Each row of a before or after table is a point. The points were changed in one or more steps. Then noise was added and the rows were shuffled. The steps act on columns, c1 being the first. Name the steps. A step turns or swaps two columns, mirrors them in a line or flattens them onto one, adds a multiple of one to another, or multiplies or shifts one. Angles are multiples of 10 degrees, from the lower column toward the higher: turns from -170 to 170, lines from 10 to 170 but not 90. Use the fewest steps. Two steps may share a column if one is a turn and the other turns, adds or multiplies; they go together, in the order done. Otherwise the lowest column goes first.

Before (13 x 3)
[[-2.4 -3.9 -1.0]
 [ 0.9 -0.8 -1.9]
 [ 0.4 -4.2 -0.9]
 [-1.1 -0.5 -2.0]
 [ 1.0  1.1 -0.2]
 [ 0.9  2.4 -0.6]
 [ 4.0  3.8 -1.6]
 [ 3.9  1.2 -2.2]
 [-2.6 -1.7 -1.0]
 [-1.4  0.7 -5.6]
 [ 4.1  1.0  1.6]
 [-0.8 -2.1 -8.1]
 [-0.7 -1.1 -2.3]]
After (13 x 3)
[[ 0.1 -1.4 -1.9]
 [-1.4  0.1 -0.9]
 [ 0.2  3.0  1.4]
 [-1.0  2.1 -4.9]
 [-1.5 -3.6 -4.1]
 [-1.6  4.7  4.6]
 [ 0.1 -5.3 -7.6]
 [ 0.1  1.0 -1.5]
 [-3.6  2.2  5.2]
 [-1.6 -3.9 -0.1]
 [-0.5  1.2 -0.5]
 [ 1.6 -2.0 -4.6]
 [ 1.3  0.7 -6.7]]
Steps: add -1.5 times c2 to c3; turn c1 and c2 by -130 degrees

Before (9 x 4)
[[ 4.0 -0.8 -1.1  1.7]
 [ 0.7 -1.2 -3.7  2.0]
 [ 1.0 -2.1 -1.6 -5.6]
 [ 2.6 -0.4 -2.7 -3.1]
 [ 4.2  0.5 -2.8  1.1]
 [-3.0 -0.9 -0.6 -1.3]
 [ 5.9  4.5  2.4 -1.8]
 [ 4.1  2.1 -4.3  4.8]
 [-1.5  2.6 -3.8  2.2]]
After (9 x 4)
[[-6.1  2.0  2.2 -1.1]
 [-3.2  0.0 -2.9 -3.2]
 [ 1.9 -0.1 -0.5  2.8]
 [-1.0  1.0 -4.4 -6.1]
 [ 0.4 -0.6 -3.7 -2.2]
 [-3.6 -0.8 -1.4  4.4]
 [-3.9 -0.1 -2.6  1.5]
 [ 2.5  0.6 -3.8 -1.0]
 [-2.7 -0.1 -1.3 -3.5]]
Steps: turn c1 and c4 by -150 degrees; multiply c2 by 0.4

Before (11 x 8)
[[-0.4 -0.9 -3.3  0.0  1.2 -1.7  2.5  3.1]
 [-1.2  0.8 -3.9  0.8 -4.1 -0.1 -2.8  3.3]
 [-1.7 -0.2 -4.6 -2.7 -4.2 -1.9 -3.8 -0.3]
 [ 0.3 -3.2 -1.5  1.3 -2.7 -1.7 -4.0 -3.2]
 [ 0.8 -0.9  1.1 -0.5 -6.1 -1.5 -0.2  1.0]
 [-0.8  0.4 -0.3 -0.5 -1.4 -2.7 -3.2  2.3]
 [ 5.2  1.4  0.1  0.9  4.1 -1.6 -2.1  0.1]
 [ 0.3 -2.4  0.7 -1.5 -1.3  2.4 -1.0 -0.6]
 [-0.8  0.3 -4.3 -0.6  0.1 -3.1 -0.6 -1.7]
 [-1.8 -4.7  1.2 -3.2  4.2  1.6 -3.1  2.2]
 [ 0.7  1.1  1.7  1.1  5.0 -0.8 -0.6 -1.3]]
After (11 x 8)
[[-2.6  2.3 -4.9  1.9 -4.3 -2.1 -3.7 -3.1]
 [-1.8 -2.2 -3.9  0.8 -3.9 -0.1 -2.4  0.4]
 [-1.0 -3.3  1.4  1.2  5.2 -0.8  0.1  2.6]
 [ 0.0 -0.4 -4.3  1.3 -0.1 -3.4 -0.8 -1.6]
 [-3.7  6.3 -1.7 -7.2 -2.9 -1.6 -1.9 -5.4]
 [-4.4 -4.3  0.3  2.2  4.0 -1.3  3.8  2.7]
 [ 2.5  1.8 -3.4 -1.4  1.2 -1.7  1.0  4.2]
 [-0.9  6.9  0.7 -3.3 -1.2  2.1  0.0 -1.4]
 [-1.5 13.0  1.3 -6.4  3.8  1.8 -2.9  5.2]
 [-0.7  2.2  1.4 -1.4 -6.6 -1.3  0.9 -3.3]
 [-2.4 -0.5 -0.4  0.9 -1.4 -2.8 -2.4  1.4]]
Steps: mirror c1 and c7 in the line at 60 degrees; multiply c2 by 3; turn c2 and c4 by 140 degrees; add 0.7 times c5 to c8

Before (10 x 9)
[[-1.8 -0.4  3.1  2.9 -1.0 -0.3  0.6 -1.2 -2.0]
 [ 4.3 -5.2  1.6  5.2 -0.6  4.5  0.4  2.6  2.2]
 [ 2.8  2.7  0.1 -0.3 -2.1  3.0  0.5  3.0  1.3]
 [ 0.0 -2.3 -1.4  1.2  2.4  2.8 -2.3 -0.8 -5.2]
 [ 0.0  1.5 -0.4 -0.3 -2.0  2.5 -4.8 -2.8  1.5]
 [-1.9 -0.5 -3.3  6.3 -2.5 -1.1 -0.7 -4.3 -4.6]
 [ 4.5  0.7 -3.6 -1.8  2.9  0.5  0.9 -3.7  1.8]
 [ 2.9 -6.3  1.0 -1.7 -4.0 -2.2 -1.2  3.6 -0.7]
 [-2.2 -5.5  1.9 -2.0  0.1  4.1  2.2  2.1  2.4]
 [-0.6 -5.4 -4.7  2.4  4.0 -1.5 -5.9  0.2 -1.5]]
After (10 x 9)
[[-2.9 -4.6  0.9  5.1 -3.8  4.5  1.0  3.5 -0.1]
 [ 1.3 -0.6  1.5  3.0  2.1 -0.2  1.9 -1.2 -1.5]
 [-0.6  0.1 -1.1 -1.7 -5.3  0.5 -1.3 -3.7  2.1]
 [ 5.5 -2.4 -1.6  1.1 -0.8  2.8 -2.0 -0.4 -1.7]
 [-2.8  3.2  0.1 -0.3 -1.8  3.1  0.2  2.5 -1.2]
 [ 2.2 -1.3 -1.7  6.3  2.6 -1.2 -2.1 -4.1 -4.3]
 [-2.7 -5.5 -0.1 -1.7 -1.1 -2.2 -0.2  4.5 -4.1]
 [-1.3 -5.2  1.8 -2.0  2.1  4.2  2.3  3.1  2.2]
 [ 3.5 -5.3 -4.9  2.3 -0.9 -1.5 -5.7  1.1  1.9]
 [-2.4  1.0 -2.5 -0.4  0.7  2.6 -2.9 -3.0 -0.5]]
Steps: turn c1 and c5 by -110 degrees; turn c1 and c9 by 50 degrees; turn c2 and c8 by -10 degrees; flatten c3 and c7 onto the line at 50 degrees

Before (9 x 11)
[[  4.4   2.4  -3.1   2.8  -2.8  -1.5  -3.6   0.2  -0.6  -0.3   1.0]
 [  2.3   0.5   4.1   3.5  -2.2  -0.9  -2.8  -2.4   1.5  -1.0   0.5]
 [ -1.6   4.1  -1.5   1.8   2.6  -2.0   0.0  -2.5   1.4   1.4  -5.8]
 [  0.9   3.9   0.6   1.8  -2.6  -1.3   1.6  -0.3  -0.5   2.0   0.5]
 [  1.4   6.0  -1.8   1.0   2.5   0.8  -2.4   1.3   3.4   1.4   0.4]
 [  2.1   1.3   2.9 -15.6  -1.8  -2.1  -0.2   0.7   0.2  -0.7  -2.0]
 [ -1.6   0.2  -2.4   1.9  -2.5  -2.6  -0.5   1.2   2.9   4.5   0.2]
 [ -2.1   2.1  -3.6   2.4  -1.8  -0.6  -0.3   0.0   0.5  -1.9   1.0]
 [  2.7   0.4  -3.2   1.7   0.1  -0.2   1.5  -1.6   1.5   0.2   1.0]]
After (9 x 11)
[[  1.6   6.4  -0.3   1.2   0.4   3.0  -3.4   3.8  -1.9   1.1   2.5]
 [  1.8   0.5   1.9   3.4   0.7   1.5  -3.6  -6.7   0.5  -2.4  -2.7]
 [  1.4   1.3   3.4 -15.6  -2.4   0.8  -0.3   0.6   1.7  -2.1  -1.7]
 [ -2.9   2.3  -3.3   2.2   0.9   0.7  -0.6   1.0   0.4  -1.3  -2.0]
 [ -0.8   4.0  -3.3   1.9  -5.4   1.8  -0.3  -5.5   1.7   2.4   2.3]
 [  1.4   3.8   0.1   1.8   0.2   0.3   2.3  -1.0   1.1   2.1  -2.7]
 [  2.8   0.1  -4.3   1.6   1.3   1.6   2.0  -2.8  -0.5  -1.0  -0.2]
 [  0.0   0.0  -0.8   1.8   0.1   4.1  -0.9   3.7   1.4   6.1  -2.5]
 [  4.0   2.1  -2.8   2.8   0.9  -0.1  -4.5   1.7   1.3  -2.0  -3.1]]
Steps: turn c1 and c10 by -20 degrees; multiply c10 by 1.3; multiply c8 by 2.5; turn c3 and c8 by -20 degrees; swap c5 and c11; turn c6 and c9 by -110 degrees; multiply c7 by 1.3

Before (14 x 12)
[[ 3.0  0.3 -0.1  0.3 -4.7  0.1 -0.1 -1.6  3.6 -3.2 -7.4 -3.9]
 [-2.1  3.4 -2.6 -1.1  2.0 -0.5 -2.2 -1.1 -2.5 -0.1  0.6 -0.1]
 [-1.1  1.7 -1.5 -4.9  2.3  0.6 -0.2  1.2 -0.3 -1.4 -3.3 -0.2]
 [ 1.2 -0.5 -3.3 -5.0 -3.5  2.8 -0.1 -1.3  0.8 -2.5 -4.3  0.0]
 [ 0.2 -2.5  0.6 -1.4 -1.8  0.8  1.7 -0.3 -2.3 -4.0 -4.0 -1.7]
 [-3.4  0.4 -2.0  2.5  2.4 -0.1  1.5 -1.5  2.6 -0.8 -2.0  0.6]
 [-4.2 -0.5  0.9  0.9  1.4 -2.5  2.8 -1.4  2.9  1.9  2.3 -2.9]
 [-0.5 -1.4  0.4 -1.6 -0.9  1.4 -1.9  2.6  0.8  0.0 -3.1  0.3]
 [-0.2 -2.0  1.1  0.4 -1.8 -0.3  2.9 -3.4  1.8  2.6 -7.5 -4.1]
 [-1.3  0.1 -4.8 -0.8  1.7 -3.0 -0.6 -0.6 -1.7  1.2  0.6  1.4]
 [-1.7  2.7  0.0  1.4 -1.3  0.9  0.7 -2.9  1.0  0.8 -1.1  1.2]
 [ 0.0  1.2  3.1  3.4  2.8 -3.8  6.2 -2.4  4.5  4.5 -0.5 -0.4]
 [ 2.4 -1.4 -2.6 -2.2  0.0  4.7 -0.9  0.7 -0.9 -2.2 -2.8 -2.7]
 [-0.6  1.1 -3.5 -2.5 -2.1  2.2  1.3  3.6 -1.8 -1.3 -3.6 -1.8]]
After (14 x 12)
[[ 2.6  2.0  0.0  2.5 -3.0 -2.9  4.6 -3.1 -1.9 -1.0  0.0  0.1]
 [ 4.2  3.6 -0.4 -2.5  2.3  0.6  4.0  7.2  1.8  0.3  0.6  2.2]
 [ 0.0  3.1 -3.0 -1.1  1.9 -2.1 -6.6 -2.1 -2.3  0.0 -0.9  0.2]
 [-1.7  4.8  0.8 -0.8  1.4 -2.6 -1.7 -1.2 -1.9  0.1  1.0 -1.9]
 [ 3.3 -0.7  1.3 -1.6 -0.7  0.3 -5.8  5.2  0.9 -0.3  0.9 -0.2]
 [ 4.1  2.2  1.8 -2.1  0.9  4.4 -2.7  1.4 -0.1  0.0 -0.3  3.4]
 [-1.6 -2.8 -1.7  3.3 -4.9 -1.9 18.4 -4.9 -2.0  3.7  2.9 -2.6]
 [-1.8 -1.0  0.4  1.0 -3.1 -4.9  8.4 -2.9 -0.9  3.4 -1.5  1.0]
 [ 4.4  3.0  1.1 -5.0 -0.2  2.5 -0.2 -2.6  3.6 -1.8  1.4  1.6]
 [ 3.2  1.8 -1.4 -4.8 -0.3 -0.7 -0.6  2.6 -2.4 -0.9  1.2  1.0]
 [ 3.4 -1.1  2.3 -1.4  2.6  0.6  5.1 -0.5  1.3 -1.9  2.2  3.8]
 [ 4.8  0.2 -0.2  0.3 -2.8  2.6 -0.2 -3.0  5.2  0.1  5.9  5.0]
 [ 1.9  0.5 -2.7  1.3 -0.8 -1.1  2.1 -5.8  1.5 -0.1 -0.5 -1.4]
 [ 5.7 -1.5  1.9  0.5 -1.4 -0.3  8.8 -6.9  2.2  4.6  4.9  1.5]]
Steps: turn c1 and c6 by 60 degrees; turn c1 and c11 by 130 degrees; mirror c2 and c3 in the line at 140 degrees; mirror c5 and c9 in the line at 130 degrees; multiply c7 by 3; multiply c8 by 2; mirror c10 and c12 in the line at 160 degrees
